Each row is a point. Any point is a mix of the corners, with weights that add up to 1. It lies inside the corners' shape when no weight is negative. Say inside or outside, and name the corners with a negative weight.
(in the rows, 128 means zero)

Corners:
(1): [ 43 154]
(2): [149 145]
(3): [103  39]
Points:
[128 133] => inside
[139 131] => inside
[152  67] => outside (1)
[ 88 146] => inside
[125 143] => inside

Corners:
(1): [ 96 112 123  92 117  79 129 138 143]
(2): [120 138 117 144 131  81  79 163 142]
(3): [154 128 136 109 162 103  99 115 136]
(4): [143 200  68 132 167 192 241 167  78]
(5): [104 182 164 121 132 103 149 130 144]
(6): [113 130 137 150 141 249 180 109  92]
(7): [107 169 136  86 107  85 100 130  95]
(8): [130 169 110  61 141 131 104 169 152]
(9): [161 122 164  99 110  98 121 162 131]
(10): [146 132 121 162  92 225 165  76 131]
Points:
[133 142 115 115 133 138 122 145 126] => outside (5)
[150 156 106 158 144 188 185 134 114] => outside (1, 7, 8)
[165 124 117 145 153 188 136 114  97] => outside (1, 5, 8)
[154 122 118 104 137 189 165 137 124] => outside (2, 5, 7)
[155  94 100 186 116 235 205  90 111] => outside (5, 7, 8)

Corners:
(1): [157 124 135 203  56 125  55 128 160 141 147  99 128 118 171  76 136 197
 119  93]
(2): [ 27 132 120 121 174 137 177 180 167 157  70 150 150 132 148  22 154 122
 197  87]
(3): [106 105 139  92 128   7 156 102  78  93 117  85 108 152 111 143 152 204
  84 127]
(4): [108 168 172 163 181 203 179 140 126 112 149 175 109 162 188  53 166 118
 168  39]
(5): [140 106 123  74 102 149 196 121  91 165 112 113  99 113  98 175 107 159
  78 158]
(6): [ 89 112  58 157 102 116 177 157  81  74  72 148  73  99 128 175 138 126
  77 128]
(7): [112 187  84  98 100 128 149  89  87  85  88 142 117 124  73 174  94 149
  88 100]
(8): [140 114 123 198 118 128  83  89 215 113 152  99 102  89 128 137 164 185
 187  82]
(9): [ 83 176 115 109 151 139 167 183 211 145 159 178 105 161 130  96 201 155
 149  98]
(10): [163 133 103 102 171  68 110 156 117  84  91 136  28  92  74 176  66 151
  97 146]
(11): [137 117 137  87 100 118 105 160 101  89  44 139  77 153  99 221 147 127
 135 158]
(12): [151 147 135  74 119  84 158  91 119  84  77  76 126  76 143 169 159 150
  34 179]
(13): [ 43 167 128 127 147 182  99 172 155 114 192 136  96  88 169  28 165 142
 236  94]
(14): [135 103 119  65 130 125 102 122 119  78 129  88 108 143  81 179 140 111
  47 103]
(15): [127 160  79 158 118  72  73  90 193 171 153  88  70 110 200 138 159 142
 166  73]
(16): [103 169 128 119 178  94 161 167 140 167 178 136 202  86 145 128 173  82
 199  62]
(17): [ 80 113 147 111 172 122 105 118  96 109  80 109 146 139  87 214 107 161
  43 195]
(18): [129 183 163 220  43 126  97  84 216 121 164  41  78 125 140 115 134 120
 165 127]
(19): [107 160 135 145 169 109 117 114 132 176 166 210 137 133 115   9 221  65
 195 106]
(20): [115 135  69 170  98 135 140  88 183  53 168 129 121 170 180  98 110 151
 142 155]
(21): [172 149  65 123 187 113 144 154  72 103  82  61  82 124  71 193 119 170
 108 192]
Points:
[118 140 123 126 147 114 134 137 130 112 115 134  96 125 123 123 136 139
 134 115] => inside
[113 149 104 140 139 148 132 132 155 114 130 109 111 101 129 142 115 152
 121 116] => outside (3, 11, 19)
[123 154 123 137 142 141 130 149 180 143 146 127 108 127 146  85 160 128
 175 102] => outside (3, 6, 7, 17)
[117 149 108 133 127 119 128 138 145 103 132 127  93 123 136 115 156 133
 145  99] => outside (5, 17)
[112 139 127 137 131 116 116 126 134 111 111 120  93 124 121 127 148 152
 120 119] => outside (5, 16, 20)
